Each row is a point. To make a cloud, some directions were put in groups of two or more. Within a group, all points are equally far from the middle, so they leave a hole (a ring in 2 directions, a hollow ball in 3). The other directions are filled evenly. Then the cloud was stretched, turned, moved and blurred a little. How many holes are there, and how many directions does each take, smallest first?
In the rows, zero is written as 128.

Cloud (14 x 2)
[[109  96]
 [ 95 160]
 [169 133]
 [126 134]
 [106  77]
 [123 126]
 [156 171]
 [192 119]
 [109  91]
 [105 135]
 [126 171]
 [ 96  92]
 [ 76 156]
 [193 111]]
Holes: 0

Cloud (32 x 4)
[[102 129 154 144]
 [122  92  90 141]
 [107 137 105 124]
 [ 86 115  91 129]
 [139  80 117 148]
 [ 98 144 183 114]
 [162 177 168 137]
 [125 144 132  85]
 [115 182  89  93]
 [105 156 170 144]
 [105 118 170  92]
 [119 114 136  72]
 [115 136 149  79]
 [127 174 114 116]
 [184 104  94 106]
 [185 133  84 113]
 [150 169 148 141]
 [192  95 109 101]
 [177 193 147  94]
 [183 144  83 125]
 [171 136 157  91]
 [ 69 114  96 142]
 [ 76 171 102 157]
 [133 188 168 123]
 [144 126 109 131]
 [103  94  81  97]
 [136 164  75  83]
 [166 112 137 137]
 [169 106  67  88]
 [ 81 147  96 149]
 [162 191 139 116]
 [186 160  96 100]]
Holes: 0

Cloud (48 x 6)
[[ 80  99 133  94 174 132]
 [ 84  79  64 130 123  89]
 [ 88 163 136 156 148 167]
 [ 75 130  71  94 125 105]
 [157 116  85  94  97 132]
 [152 151 109 153 155  92]
 [106  89 169 167 149 142]
 [105 123 128  68 153  72]
 [160  95 100  76 128 157]
 [171 140 156  86 114  97]
 [ 65 105 101 129 166 136]
 [ 83 129 124 109  73  77]
 [146 104 123 145  76  78]
 [143 138 128  70 108 170]
 [ 99 145  63  94 134  93]
 [157 165 141 139 127  69]
 [126 129 121  54 141 101]
 [131  87 138 123  73 115]
 [105 147  97 105 140 188]
 [130 126 116  64 157 157]
 [147 163 116 107  82  91]
 [109  53 115  85 126 159]
 [ 86 119 169 149 139 107]
 [164  94  90  70 124 115]
 [ 66  90  95 108 121 165]
 [179 115 162  93 136 125]
 [125  67 109  96  94 158]
 [ 74  97 105  75 144 141]
 [155 110 139 160 101  85]
 [176  97 143 100 151 102]
 [123 149 139 125 185 130]
 [ 95 135 114  69 102 136]
 [112  89 171 126  96 113]
 [ 83  73  67 122 139  83]
 [155  82 164 139 162 144]
 [160  84 177 134 144 144]
 [ 79  93 151 139 179 148]
 [161 119 136 140  86 139]
 [113 140 127 114 192 164]
 [ 93 131 148 103  84  65]
 [153 116  78  81 157  96]
 [ 76 118 152 170 122 154]
 [143  81 142 107  78 104]
 [118 133 162  74 148 120]
 [160  94 109 134 165  79]
 [156  78  72  82 130  92]
 [136 167 125 107  86 101]
 [148 105 126 169 167 167]]
Holes: 2 (2, 3)

Cloud (79 x 8)
[[131 158 135  96  73 111 161 153]
 [129 157  81 129 114 104 168 147]
 [ 66 100 154 153 151 159 156 140]
 [151 121  75 115  72 167 162 118]
 [124 152 170 118  57 167  94 149]
 [157 106 121 112 136 113 172 170]
 [134  73 135 187  95  97 160  99]
 [123  81 167 177 111 120 149 162]
 [ 90  98 109 135 122  83  83 178]
 [166  95 122 183  74 119 155  84]
 [122 144 119 165  52 154 164 106]
 [141 132  82 141  94 178  90 132]
 [165 124 123 136 120 102  78 184]
 [116 166 135 188 134 144 102 141]
 [136  66 172 132  86 116 180  92]
 [ 80  85  93 124  89 150  74 139]
 [127 144  97  94  56 134 156 132]
 [111 167 174 140 150 134 105 107]
 [108  85 169 110 171 114 126  98]
 [109 140 107 161  54 127 119  79]
 [151  97 117 125 157 126  77 148]
 [112 164  89 149 136  94 116 111]
 [ 83 147  83 144 127  94 148 130]
 [162 125  90 149  51 133  97 162]
 [161  79 101 107  72 149 151 139]
 [ 79  76 107 153  91 152 164  70]
 [147  81 166 150 106 194 119 131]
 [160  99 143 121 159  82  89 129]
 [173 120 132 108  66 129 132 156]
 [105  65 106 166 143 140 125  67]
 [112  71 172 159 122 147  89  76]
 [100 159  98 171 108 100 144 125]
 [ 90 135 101 164  58 126 177 120]
 [117 146 143 159  95 202 128 125]
 [152  70 171 117  88 143 102 115]
 [153 121  85 166  48 153 126 150]
 [111 148  74 145 127 177 135 137]
 [147 153 151  91  67 106 131  98]
 [ 97 132  94 141  72 132  79  83]
 [102 103 182 148 116  71 141  99]
 [139 146  96 122  54 140  75 127]
 [105  65 105 108 112 151  98 134]
 [110 167 157 120 107 136 172 194]
 [ 87  74  86 144 144 144  99 153]
 [145 150 165 160 148 159 111 103]
 [141 166 125 109  97  78 113 140]
 [148  65 102 117  74 112 131 119]
 [ 85  90 167 148  60 148 142 144]
 [157  93  85 167  75 119 159 134]
 [127  69 172 118  76 123 134 124]
 [157 104 168 168 168 131 121  78]
 [ 88 157 137 104 140 125 102 179]
 [177 137 173 123  80 111 150 108]
 [140 158 147 103 156 145 154 143]
 [142  67 103 142  77  75  96  82]
 [ 95  99 182 122  92 143  72 107]
 [ 74 131 165 121 141 126 126 179]
 [101 123  93  99  64  98 155  96]
 [166 126 160 163  65 147 147 103]
 [163 112 110  98 153 142 133 102]
 [ 82 147  93 153 130  93  86 137]
 [ 89 145 153  91 145 147 136 122]
 [107 133 129  81  67 123 140 112]
 [140 159 125  99  76  83 131 119]
 [ 71 109 128 151  85 179 167 101]
 [135  65 125 105  83 105  91  96]
 [123 144 145  79  88 154 156 101]
 [ 93  97 136  95 163  85 162 122]
 [111 158 161 139  73 141 185 170]
 [100 113 166 101  66 119  96 122]
 [113  65 156 178  98 174  81 118]
 [122  60 117 180  66 148 164 121]
 [ 87  99  84 116  68  97 169 120]
 [115 149 179 127  82 155  83  99]
 [ 90 125  88 134  91 135 110  67]
 [134 155  81 134 112 119 156 174]
 [ 74  94 138 167 122 157 106  90]
 [136 152  96 116  59 100 124 118]
 [ 85  87 138 102 147 149 106 164]]
Holes: 3 (2, 2, 2)

Cloud (101 x 9)
[[ 92 141  67 106 142  98 131 158 176]
 [179 125 144 132 122 178 126 115 146]
 [ 65  75 143 149 142 126 117 174 116]
 [120 107 192 131  86 116  96 145  93]
 [117  85  83 121 147 105 162 120  58]
 [101 166 131 167  35 109 114 121 157]
 [107 139  93 136 165 137 112 150 167]
 [181 144  98 136  85 153 109 143 179]
 [166 135 141 173 139 104 150 192 184]
 [ 78 132 150 161  69 102 163 136 148]
 [148  73 179 161  48  92 155 166 141]
 [142  99 169 107 145 189 136 149 105]
 [149 116 123 151 162 101 117 210 164]
 [164 112 119 133 153 153  81 138 119]
 [135 119 107 150 107 151 131  99 144]
 [ 80 105  98 192 163  97 154 187 135]
 [174 106  96 139 118 121  81 154 172]
 [119 116  85 126  97 114 152  60 156]
 [164 170 178 155  85  87 138 128 162]
 [187 105 161 115 238 144 108 159 118]
 [149  81 146 124 170  94  73 131 115]
 [157  98  90 128  68 113  94 126 155]
 [ 93 109 117 107 110 118 125 111 105]
 [157 132  89  71  91 155  86 115 112]
 [141 111  75 122 174 175 195 107 175]
 [118 156 119 166 105  79 125 114 199]
 [120 148 160 126  89 111 111 103 111]
 [ 75 133  81 131 123  90 176 142 125]
 [172  73 179 134 145 143 138 153 188]
 [103  69 123 144  83  95 164 156 159]
 [180 130 149 122 123 137 168 127 151]
 [126 128 112 100  99 163 144 188 106]
 [110  87 189  91 100 126 137 119  90]
 [137  69 128 117 168 149 144 164 146]
 [191  86 179 178 151 126 127 158 159]
 [ 71  55 124 177 102 161 103 189 158]
 [133 125 119 102 138 116  85  78 114]
 [127 127 111 164  99 116 116 159 105]
 [131 130  74  94 183 164 152 139 137]
 [ 81 128 153 109  89 134  73 166 162]
 [129 123 118 138  39 117 140 133 149]
 [109 152  99 153  65 156 121 190 153]
 [ 71 132 136 164  70  53 109 184 134]
 [180 149 124  91 151 104 166 109 208]
 [147 103  89 122 111  53 144 126 115]
 [167 119  64 122 158 143 166 154 152]
 [127  57  74  90 159 137 143 171 117]
 [ 88 135 110  93 119  98 153  96 100]
 [162  91  86 154 130 111  96 151 116]
 [107  84 109 144 133  98 121  78 138]
 [120 116  96  95 151 112 166 101 123]
 [159 114 118 151 154  81 195 192 150]
 [108 133 136 177 119 114 127 151 128]
 [134  93 154 177 151  94 186 141 153]
 [144 134 129 139  81 156  78 127 184]
 [157 136 120 135  92 152 148 167 213]
 [110  93 115  85 100 135 123  94 145]
 [169  85 159 163  71 107  98 131 113]
 [152 125 144 161  79 139 113  75 137]
 [187  58 104 132 150 131 167 133 161]
 [140 110 145 120 113 116 105 170  97]
 [111 143 106  81 155 162 147 136 126]
 [153 162 173 174 152  72 158 154 149]
 [104  79 108 175 128  79 101 142  73]
 [197 101 110 113 172 154 139 133 160]
 [162 123 147  82 151  72 139 135 173]
 [146  97 143 165  63 121 165 188 132]
 [129  76 141 140 146 112 135 130 139]
 [ 91  96 149 149 123  86  88 130 125]
 [118  58 107 136 184 124 128  93 141]
 [140  95 127 123 154  62  96 169 116]
 [140 113 131 135  64  73 173 156 176]
 [176 138  94  88 133  68 155 130 179]
 [ 99  92 151 134 170 146 166 162 158]
 [133  78  49  85 169 147 141 148 114]
 [156  72 177 176 126 100 155 104 102]
 [ 82 101 137 138  94 143 160 152  93]
 [143 117 139 151 171 123 173 114 146]
 [146  56 127 167 117 104 182 128 101]
 [195 130 105 126 183 142  94 116 156]
 [167  90 163 114 152 105 145 108  98]
 [ 65 129  89 126  93 138 161 180 113]
 [120 115 111 174  72  80 136  94 126]
 [ 98 104 150 156  92 159  85  94 131]
 [115  67 148 204  63 110 111 150 114]
 [169 126  82 156 124 136 166 165 140]
 [120 105  84 111 136 100 141 175 133]
 [144  79 135 106 115 123  90 195 139]
 [124  99 156 102  99 183 155 143 159]
 [141 113 124 115  90  34 162 176 174]
 [ 93 157 164 135 109  91 120 143 152]
 [122  71 137 177 168 105 129 114 116]
 [160 136 153  99 127 130 170 124  94]
 [ 65 140  79  86  81 104 138 136 124]
 [128 115 197 180  76 118 110  95 116]
 [124 113 132 102 135  83 164 112 180]
 [ 61  95 163 118 102 158 147 166 102]
 [131 105 134 149 108 162 130 197 163]
 [186  86 148 132 119 130 145 145  76]
 [125  97 186  99 109 122  87 149 129]
 [143  78 180 174  97 110 125 169 114]]
Holes: 0
